Each row is a point. Any point is a mix of the corners, with weights that add up to 1. It lies inside the corners' shape when no weight is negative. Say inside or outside, and name the corners with a negative weight.

Corners:
(1): [-47  55   8]
(2): [95 -1  5]
(3): [-28  14 -19]
(4): [-32  -1   6]
Points:
[-47  11   4] -> outside (2)
[61  6  4] -> inside
[-57  35  -4] -> outside (2)
[-25   9  -8] -> inside

Corners:
(1): [ 29  13 -11  20  38 -57  43  -2  -7]
(2): [  9  13  34 -12  22 -32 -43 -18 -15]
(3): [-58  10  22 -28 -66  18 -35 -35  19]
(4): [  6 -44  33 -28 -40  14  19  17  32]
(5): [-36  20  -7 -43 -60  53  20 -24 -36]
(6): [  4 -21   9  15  26  28 -41 -33  41]
(7): [-28  -1  18  25   3   9  22   0  -1]
(8): [-95  36 -24 -23  18  -3 -15 -20 -14]
(9): [-23  48  21 -50 -14  -1   7  -7  12]
(10): [-36  56 -44  -3 -22  -2  -9  35  -1]
Points:
[ 43 -48  63  -6 -11  -5  14 -11  41] -> outside (5, 8, 10)
[ 14   5 -11 -22 -51  26  33  -8   7] -> outside (2, 7, 8)
[-11   0   6  -1   4   3  12 -18   7] -> outside (2, 10)
[-21  13   9 -25 -20   5 -19 -20  13] -> outside (7)
[-43  11  13 -22 -39  14 -14 -21   8] -> inside
[-50  24  -1 -25 -26   5  -3 -12  -6] -> outside (6)

Corners:
(1): [  7 -14 -13   7 -31 -17 -22 -17  -7  11 -14 -17   1  17 -59  -6 -12  23
  -4  12]
(2): [ 50  -6  -3  58 -22 -16   6 -22  17 -17 -15  -9  15  15 -42 -14   7  -2
  -4 -21]
(3): [-21 -13  14   9   0 -19   4 -32   9   1  22  11  -7 -12 -31   7   2  20
 -38   0]
(4): [-32  -1  52  -6 -33 -17   7 -21 -83  -9  12 -21   0  10  -9  -3  -8 -16
 -12  28]
(5): [ -3 -17   1   7  -3  22   6 -34  14   0  19  11  11  20   0  -6 -16 -18
  13  -6]
(6): [-37   0 -11  -6 -14  24  13 -15  17   0  -2   9  17  -7  11 -19  -1  35
   6 -17]
(7): [-25   7 -14 -17 -26   3  -9  -5  16 -24 -12   7  -7  16   5   9   3  -1
   8 -11]
(8): [  0  -9  -5  -2  -6   5  -4  -4   4   5 -10 -33   7   0  17  16  20 -11
  10  -1]
(9): [-12 -10   0  -8  -7  31   4  10   1  10   0  25  -6  10  -1  75  23 -16
  15   7]
(10): [ -3 -39  -4   7 -32 -13  10 -11   7   0 -15  10  11 -13   1  23   2  10
 -15 -14]
(11): [-33   2  21 -22  -7 -12 -84 -27   5 -14 -25  -2  23  19   6  -4 -17  95
  11 -10]
(12): [ 31 -15 -14  17  -1 -19  13  -2  -9  -5   1 -14  36  -4   3   1 -16  23
 -43   7]
(13): [-20   0   1  -1 -10 -16 -41 -15 -45  11 -18   3   6  -4 -12  -1  -7  18
   1 -11]
(14): [-20  -4   2 -18  -8 -13  -7  -5  15  -2  16  25   5  11  11  15  36 -14
  19  60]
(15): [  4 -32  -6  -1  -5  11   7  -7 -23  -5  -6   1 -11  22  11   1  18  -6
 -23   8]
(16): [ -8 -10 -15  24   8  -8  11  -6  11   2 -12  -2 -10   3  13 -14  -9   2
  11  19]
(17): [-24  -3   6  26 -43  -3  -6 -21   5   4  17   8   7  11   1   8   6  -1
 -21  14]
(18): [-31 -44   0  22 -21  -7   2  47  12 -24  25  -2  -1  -1 -10  -6   8  -4
 -16  -5]
(19): [-23 -25  -5  -2  -7 -18   1  31  19  13 -15   1   7  30   6 -16  -9  18
   6 -24]
(20): [ 77 -10 -13   6  -7   9  15 -18  17   1  36  -7 -17  23  16 -21  -7   3
  17   3]
(21): [  1  -5  12 -11   0  11 -15   0  26   2 -24   9  15 -18   8  -6 -14  32
 -23  -7]
Points:
[ -6 -12   3  -1  -8  -4  -3  -7  -3  -4  -3  -1   4   5  -4   2   1   6
  -2   2] -> outside (17)
[ -7 -10   1  -2 -12  -3  -5  -8   8  -1  -1   8   7   3   2   3   6   8
   0  11] -> inside
[ -9 -10  -3   3 -16  -2  -3  -9  -4  -1   2   3   3  11  -2   9   5   5
   3   3] -> outside (21)
[ -7 -11   5   2 -10  -6 -13  -6   3  -1  -6   0  11   2  -5   1  -4  21
   0  -1] -> outside (7, 15, 17)
[ -9  -8   3   2 -15  -6 -12 -10 -11   1  -6   0   6   3  -6   1  -3  11
  -6   1] -> inside
[ -5 -11   0   6 -17  -8  -8  -7   1  -2  -6  -1   5   6  -9   2   1  14
  -6   1] -> outside (5)
[ -1 -14   1   8 -15  -2   3  -7   3  -5   2  -1   4  10   0   0   3   4
  -8   5] -> outside (13)
[ -8 -10  -2   2 -11  -1  -8  -6  -5   2  -5   1   6   4  -2  10   3   7
  -1  -2] -> inside
[ -3 -11  -2  15 -11  -1  14  -5   9  -2   5   7   5   1   4   8   5  -8
  -6   2] -> outside (1, 11, 15)

Corners:
(1): [-30 -26 -15  16   6 -66 -22   2 -45  16 -23  32  13  -9  46  50   9 -50
  16 -39]
(2): [ 29  44   2 -26  32   0 -38 -17  60   0 -77  17  -8 -35 -29  66  56  -1
  27  29]
(3): [ -3 -16   8 -42   3  15  -2  21  48  26 -20  -6  18  32 -28  37 -23  11
  21   8]
(4): [ 17 -28  50  39  55 -36   1  24  27   5 -31   9  63  -8  -8  12  -1 -16
  30 -16]
(5): [-62  14  13  40 -14  -7  37  30  38  23   7  35   3 -23  20  22  24  17
  19  39]
(6): [-35  31 -54  36  -9   4   6  44  17 -31  38  14 -18 -77 -11  14  -8  76
  73 -12]
(7): [  4  29 -49   7  67  64 -48   0 -35   1 -12  29  38  12   6  26 -24   3
 -59  22]
(8): [-32 -38  56  22  12 -32  16   0  -3   4 -21  18 -40 -51   3  32  40   4
  32 -62]
(9): [ 54  16   9  46   6   0  14 -39  11 -30 -48   4  66   1 -11  30 -18  49
 -13   6]
(10): [ 62 -17 -94  18  23  16  27  -8 -13  21   6 -25  28 -47  -6 -29 -49 -17
 -35  -8]
(11): [ -5  -1 -53   7  35   6   3  18  30  11  -4 -15  35   3  44   8   0  26
 -28 -46]
(12): [ 23 -22 -17   2  64 -17  10 -34  -3 -33 -38  54 -15  -9 -18  16  21 -34
  -5  21]
(13): [  4 -48  -5  21  27   7   5   8  43  41 -22 -16 -39  80  16  11 -32 -36
  35 -46]
(14): [ 11  -3  11  16  -1 -28  27 -43  74 -46 -71 -27   6  -6  31   2 -27 -48
 -15 -76]
(15): [-16  28 -47 -18  32  18  33 -21 -21  68 -28  25 -13 -23   7 -65 -31  13
 -46  60]
(16): [ -6 -53 -32  32  -1  44 -39 -34  95 -12   7  43  -8 -15 -80   3  -3  68
  51  33]
(17): [  1  13 -29  28  27  -9  28   6 -33  43  11  49  44  36 -67  68  12 -66
 -22 -66]
(18): [-20 -57 -17  26 -72 -38  43  93  51   5 -40  22 -64 -27 -26 -54   8  19
  64  20]
(19): [ 37  11  -7  49 -14  44  -8 -10  19  -6  74  52  42 -33  -3 -30 -15  39
  13   5]
(20): [-42  17  -3  61 -31  13  15 -25  18 -69  38  11  -7   4 -29 -36  57  -6
  16  12]
(21): [ 24   1 -30  28   2 -43  -7  17  37  -3  39 -23 -35  -2  14 -31 -24 -12
 -42 -16]
Points:
[  1 -12 -17  23   3  -8   5  10  30   1  -6  11  -6 -14  -8  -3  -4   4
   7  -2] -> inside
[ -9 -13 -18  17   9  -1  12  11  15   5 -13  21  -2 -19  -8   2   3  -2
  22  -5] -> outside (9, 21)
[  5   5  -8  15  22   9 -19 -13  31   1  -7   5  13   8  -8  20  -2   8
   4 -18] -> outside (5, 10, 12, 18)
[ -6  -7  -1  26   5 -23   9  13  11   8  -4  47  -6 -30 -17  -4  39  16
  12  25] -> outside (3, 6, 7, 10, 13, 14)
[  7  -5 -10  17  26   3  -6 -24  17  -1 -17  14  17   7  -2  17  -2 -17
 -14 -13] -> outside (6, 18)

Corners:
(1): [ -6 -32 -18 -41   0  20 -28  23  35 -22 -63 -34 -17  23 -39   6 -31  -7
 -63 -19]
(2): [ 18 -48  10  20  -3  10  59 -44   9 -14 -26 -44  53  20 -48 -42  -5  27
 -27 -42]
(3): [ 42 -55  25  45 -11  -7   8 -39 -39  35 -11 -10 -33  34  21 -71  19  -2
  21 -52]
(4): [ 17 -24  32   9 -10 -10  20 -22 -11 -21  14   3  21  58 -13 -35 -15 -42
  41 -20]
(5): [ -8  47 -60   9  36  12  -2  27   1 -24 -22  20 -48 -19  36  75  -6   8
  -1 -38]
(6): [-36  12  14  84  15 -30  27   8 -41  -7  23   0 -31  25   5   7  53  44
  37  26]
(7): [ 45  29 -31 -75 -23   9 -56 -16  31  25 -36  18 -32 -44 -32  15  -9  15
 -29   2]
(8): [ 23 -59  41  27  30  28 -67 -63  36  19 -23 -62  68  21   0  27  31  -2
  11 -19]
(9): [-33  19 -13 -47  52  -7 -30  12  13  37  -4  18  18 -20  29 -23  16 -33
 -23  39]
(10): [-32  38  -6   8 -29 -13  29  48 -63  -8   6 -12   5   0  42  39 -13   6
   2  -2]
(11): [-21  35 -39  -1  14  20  58  45 -20   7  48  -5   0  39  25  16  74  -1
  11  -1]
(12): [ 21  43 -11  11   5  44  23  10 -28 -31   3  55 -26  -3  47  14  -1  11
  30   6]
(13): [ 18 -41  -8   4  19  27  -8 -85  24   2   9 -30  25  31 -18 -34 -52   3
  -9   4]
(14): [-46 -21   8  44 -25 -13  32  51 -59  53  13  19 -10   9  47  31  39  37
  95   6]
(15): [ 39   3  14  17   4   2 -15  -3  12  22  28 -27  27  45  -7 -10 -35   8
 -11 -20]
(16): [-16   5 -39 -86  31  55 -52 -20  40  -5   0 -16 -21 -42 -38 -16   6   9
 -23 -34]
(17): [-21  22 -48   5 -17  67 -63   4   7 -43  24  32 -38 -74 -46   8   3 -15
 -36 -35]
(18): [  5 -10 -25  25   3 -15  27  67 -28  -6  21 -18 -52 -55  41  39   2  33
  52  40]
(19): [  3  19  -7   7  13  59 -50   0  41  -7  -1 -35 -69 -60 -14 -14 -19 -42
 -31  -8]
(20): [ 14 -19  -9  25  23   2   0 -31 -15  26 -30 -52  20  33 -28 -68 -20  -1
  52  34]
(21): [ -5  16  -6  -2 -10 -16  -8  18  38   0 -29 -21  10  34  65 -47  29 -16
   6  34]
Points:
[ -3 -17   3  -4   8  -2  -1   6  -3  15  -7 -17  -1   4  -2   0  10   1
   0 -17] -> outside (12, 13, 17, 20, 21)
[-21 -34   2  -6   2   6   3 -11  -3   1   4 -20  14  14  -9 -20  21   8
   5 -13] -> outside (5, 7, 12, 15, 19, 20)
[  7 -13  -4  11   3   6   4  -4   1   2  -8 -20   2   8   4 -14   3   6
   5  -6] -> inside
[  5   3 -26 -33  13  29 -13  17   8 -13  -5  -7 -24 -38  -5  22   5  -5
 -20 -20] -> outside (6, 13, 14, 15, 20, 21)
[ -4  -3  -7   6   5  10 -13   5   2   1  -5 -17  -8  -5  -4   2  10   2
   0  -8] -> outside (12, 13)
[ -3  -1  -1  24   5   8   3   3 -13  -5  -1   1 -13  15  22 -10   5 -10
  20   6] -> outside (2, 7, 15, 16)
[ -8  23 -15 -10   2   6   0  16 -10  16  22  12 -12 -18  16 -11  12   4
  -5   9] -> outside (1, 4, 5, 8, 20)
[  4   4 -17  -3  14  19 -16  -4   3   9   6  -3 -22  -8   6  -8  11   2
  19  -2] -> outside (1, 2, 10)

Corners:
(1): [ 11 -65  53 -49   7   6  35  -9   2  -1 -21  38  24  13  41  -5  61   8
  -3  22]
(2): [ 93 -15 -14  47 -31  -3  11   4   8  -5  -2 -16 -87  32 -47  18   0   3
 -13  13]
(3): [-13   8  11 -39  12   0  23  26   6 -43  44  39  41 -20   1  -7  10 -35
 -14  40]
(4): [-12  -3  20 -69 -49 -12  39 -17  -2  21  30  -3  33 -35  30  36  54 -36
 -19   2]
(5): [ 50 -37 -36  61  35 -11  20  13  54   0 -47 -35 -36  11 -41  16 -25   1
  43 -46]
(6): [ -1 -53  32 -49 -33  31   6  35  -6 -11  57 -15  24  13  55   0  30  -2
  54  18]
(7): [ -9  -3   5  -9 -13  -3   0  -1 -15 -11 -35   8 -21 -58 -95   7 -11 -23
  11 -38]
(8): [ 30 -53 -47  73   4 -10  26  44  -7 -21 -47 -35 -47   6 -35  21 -47   8
  -8  -1]
(9): [ 49  -6 -12  72  19 -39 -13 -16 -21  40 -42 -33 -33   5 -28  16 -10   5
  24  16]
(10): [-22  12  32 -32 -43  48   5   3   0 -13  36  64   5 -19  72   2  24 -11
   0  19]
(11): [ -5  12  43  27 -37  47  -9  11  31 -19  -2 -11  39   3  -5   4  32 -25
   2  21]
(12): [  0  24  -5 -71 -19  38 -19  68 -19  21  18   9  29 -13  14 -10  25 -13
  -1  -9]
(13): [ 15  20 -17  -8   4  66  24 -25 -51  14  -3 -32  13 -45 -54  10   0  11
  -7 -17]
(14): [-27 -29 -19 -25 -27   7  13  16  -5 -27  37  -3  39   9  58 -34  92   7
 -36   8]
(15): [-11  60 -26 -15   0  19  31 -15 -26  -7 -67 -29 -40 -23 -24 -14  10  18
  19  18]
(16): [-31  46  -2 -28  25   0  13  16  -7  39   3 -12   3 -47 -52  18   9  33
  -9   1]
(17): [-38  31  18 -12  45  65  43 -15   4  23  14   4 -17 -63 -41  10  20 -36
 -49 -31]
(18): [-49  19 -18  -8 -33  24  24 -29  -8  49 -12 -33  10 -13 -79 -27   3 -15
  11   1]
(19): [ -9  33   1 -11  15  22  26 -23 -35  -3   6 -41  -4  17 -46   9  18 -28
 -13 -65]
(20): [ 86 -50  -6  75  -6 -50  28  21  46 -10 -16 -29 -48  25 -37 -44 -22   7
 -18 -12]
(21): [-42 -16  27 -32 -16  21 -54 -21  24  34  29 -18  29 -12  43  13  35 -12
 -16  31]
Points:
[  6  -7   3  -7  -7  17  16   6   2   0  -2 -12  -7  -8 -16   2   7  -6
   1  -2] -> outside (9, 14)
[ -1 -34  25 -29 -42   8  -3  14  16   2  25  -2  18  14  20  -5  41  -8
  14  -6] -> outside (3, 8, 9, 13, 15, 17)
[ 12   3   4   6   2  18   7   2  -4   9  -2 -14  -8  -7 -19   0   2  -1
  -5  11] -> outside (4, 5, 7, 14)
[ 12  -8  -3   9  -1   9   7   6   1   8  -9 -20 -12  -6 -33  -1   6  -2
   1  -2] -> outside (4, 10)
[  2 -10  -3 -12  -4  18  11  14  -6 -12  -6 -19   4  -6 -14  12  13  -4
   2  -4] -> outside (9, 10, 17, 18, 20)
[  5   5   4  -4  -3  17  16   1  -4   1  -8 -10  -5 -12 -20   5   7  -8
   2   0] -> outside (14)
[  3 -22  14  -5 -15   0  14  -4  12  -8   8 -13   1   2  -4  -6  32 -20
   3   2] -> outside (8, 10, 12, 13, 16)

Corners:
(1): [ -3  33 -26  29  91 -11 -35  24 -33   3  27 -49  -7  24 -38  27  20 -22
  13  13]
(2): [-19 -30 -42  58 -33   3  19  48  29 -19  31  33  14  -6  42 -11  13  65
   3  36]
(3): [-24  13 -13 -40  -1  20 -20  -9 -60  26  -4 -23  20  -1 -11  40  29 -26
 -42  -5]
(4): [-33  13  26 -17  18  10 -58 -31  -9 -19  20   9   0   7  -4 -26  29   6
 -33 -18]
(5): [-17   2 -17 -38  59  23 -39  28 -32 -47 -22 -43 -20 -20 -60  31  75 -32
 -14 -11]
(6): [  3  30  47 -31   2  43  -7   9 -16  -5  22 -60  30 -18 -43   0   7   1
  -9 -68]
(7): [-79 -47 -18  32 -37 -58  32  31 -35 -37  36 -36 -30   1 -10  -4  42  37
   9  28]
(8): [-17 -28  28 -44  -7  22 -55 -11 -18 -61 -18  28  64  -7 -20 -27 -32   3
 -33 -25]
(9): [-27 -24 -34   6   3  61  16  54  13 -28  -9  -5 -42  22 -65  17 -33  15
  14   7]
(10): [  1 -74   0  -4 -34  25   6 -12  11 -12 -11  22  26 -49  11 -33 -49  37
  53   0]
(11): [ 13 -12  38 -30   2  -4 -58 -59  52  -9 -29  -3  43 -12 -27  -2 -31   0
 -19  23]
(12): [ -5   6 -10   1  63  62  -3  32 -22 -18  39 -61 -30  28 -31  37  48 -58
  16  53]
(13): [ -6 -20   4 -23 -62  -1 -56  14  40   4 -27  21  24  18   7 -58 -17  49
  42  28]
(14): [-16  30  11  15  -9 -50  -7  41 -56 -28  38   5 -26 -59   4  19  36  31
 -39  40]
(15): [  7  13  -6  20   4  45 -45 -12 -64 -26 -40 -45  -5  12 -18  10  14   3
 -39  -1]
(16): [  5 -47  -2 -25 -34  14 -51 -27  60 -58 -18 -20  23   5  39   5 -48  59
  11   7]
(17): [-71  36  17  11  -7  11  57  16 -49 -40   5   4   6 -30 -15   0  33  54
   8  51]
(18): [-18 -21  52 -11 -22   0  -9  -8  40 -24 -62  41  22  -4  32  -1 -19  25
  28 -45]
(19): [-76 -15 -26  30  26  52 -39  52   8  16  31 -74 -15 -42 -15  -4  14   7
 -19  54]
(20): [-91  38 -14  56 -66 -37  -5   5 -95 -26   5   8   2 -43 -15  68  31  10
   6 -25]
(21): [ -8 -24  67 -25   1  40 -65  -2 -21 -13  10   9  -3  10 -29  56  31  20
  -2 -13]
Points:
[-27  -5   1   2   3  18 -14  11 -10 -24   7 -13   5  -8  -8   4  10  16
   0  16] -> inside
[-23 -39 -13  19 -18   2   1  45   9 -23  23 -12 -17 -16   4   8   6  32
  43  12] -> outside (3, 4, 8, 11, 15, 17)
[ -9 -28   5 -10   5  31 -29   7  17 -13  -5 -12  10   7  -9  -6  -3  11
   8   3] -> outside (14, 17, 20)
[-16  -2   2   0   5  18 -24   8  -8 -18   0  -8   7  -7 -16   9   2  10
  -4   7] -> outside (7)
[-30   8   2  -3  11  56  -9  22 -25 -31   2 -23  -2   8 -16  30  34  -2
 -13  -7] -> outside (1, 7, 10, 11, 13, 14)

Corners:
(1): [-12 -24   1 -23  23  26   2  31  40 -51  36   4 -20  38  37 -35 -13  24
  37  13]
(2): [-21  25   9  41 -67 -67  13  39 -41  24  26 -57   6  31 -41  -5   5   8
  36  -3]
(3): [ 38  48 -26 -18  37  14 -17 -49 -24 -14  32 -62  -9  46  34 -41 -25  -8
  10 -17]
(4): [ 51  11   4  54  32 -56  38 -18 -13 -14 -11  -4 -43 -34  22 -47  42  30
  29  -1]
(5): [ 68  -8 -28   7  26  58 -15  16 -57  59 -30  56  53   9   0 -68  11  -9
 -26   9]
(6): [-14  46 -31 -17 -58 -36 -37 -10  32  55 -29 -26  25  10  50 -45  45  61
  46  21]
(7): [-50  65 -11 -24 -79  29  13   7  -5   8  -2  58  -9 -64 -35  54  65  63
  26 -37]
(8): [ 21  45  65  71 -26   7   7  46 -10 -12  -6 -62 -41 -53  -6  40 -13 -48
 -33 -27]
(9): [ -2 -22 -17 -41  47  77  18 -19 -31  21 -15  34   8 -51  -2  -4  28  -2
 -27  38]
(10): [ 49 -33  -7 -14 -48 -16 -51 -28 -15  24 -16 -19 -16   5  52 -52  48  20
   0 -20]
(11): [ 24  47  68 -15  69   3  30  -7   1 -35  10  20 -19  25 -45 -58 -26  37
 -10 -18]
(12): [-16 -12  58 -37 -10  32  36  39  27  44   7  29  17 -44 -51 -22 -35  -7
  13 -29]
(13): [ 24 -37  -8   2  31 -35   5  34 -32  48 -58  22 -51  37 -23 -36 -52   7
  28  31]
(14): [  5  17   1  46  28  67   8 -33  12 -42  -9 -17 -29  40  22 -83  37 -35
  34  -2]
(15): [-17  73   8  33 -62 -72 -32  -6   2 -21  75 -88 -33  -7  67 -50 -26 -32
  63  50]
(16): [ 28  -9  -6  -6 -53 -32 -32 -10  18 -19 -43 -52 -15 -57  30  -3 -16  44
 -29   1]
(17): [-58   0 -40   9 -95  46  17 -22  41  64  25  32 -33 -34 -63  47  64  46
  35  49]
(18): [  8   7  41  59  53  10  14 -15 -40 -29  29 -33  23  34  50 -47 -56 -37
 -34 -25]
(19): [ 47  -1  37  41  10  18  36   6 -41  10 -49 -21  13  29  16  20 -14 -22
  29  43]
(20): [-45  77 -60 -14 -93  21  37 -11  33  -9  35  26 -63   6 -33  50  72 -54
 -15  15]
(21): [-48   5  80  54  28  -7  -6 -14  59 -64  63 -52  -9 -35  11  32 -18 -35
  65 -19]
Points:
[  0  13   0  12 -16   4  -1  -3   3  -2   4 -11 -14  -1   7 -14  13  10
  15   7] -> outside (12)
[ 14 -11  10   4 -10  20   9   5  10  13 -15   3  -1  -5  -1 -14  23  10
  11   9] -> outside (3, 7, 13, 15, 18)
[  3  16  18  15  -7 -11   5   0  -2  -4   7 -19 -20   1   2 -18  -1   4
  16   1] -> outside (5)
[  2  12  -1   8 -12  12   4  -1   4  -4   3  -7 -18  -4  14  -9  10  -1
  18   7] -> outside (2, 11)
[ -5  26   2   9 -24 -23   2  -3  -3  -1   9 -23 -22   1   6   1   8  17
  22  10] -> outside (5, 12, 14)
[ -1  11  39  31  29  13  18  22  -7 -35  23 -25 -10   8  10 -25 -38 -56
   2  18] -> outside (3, 4, 6, 7, 10, 17)
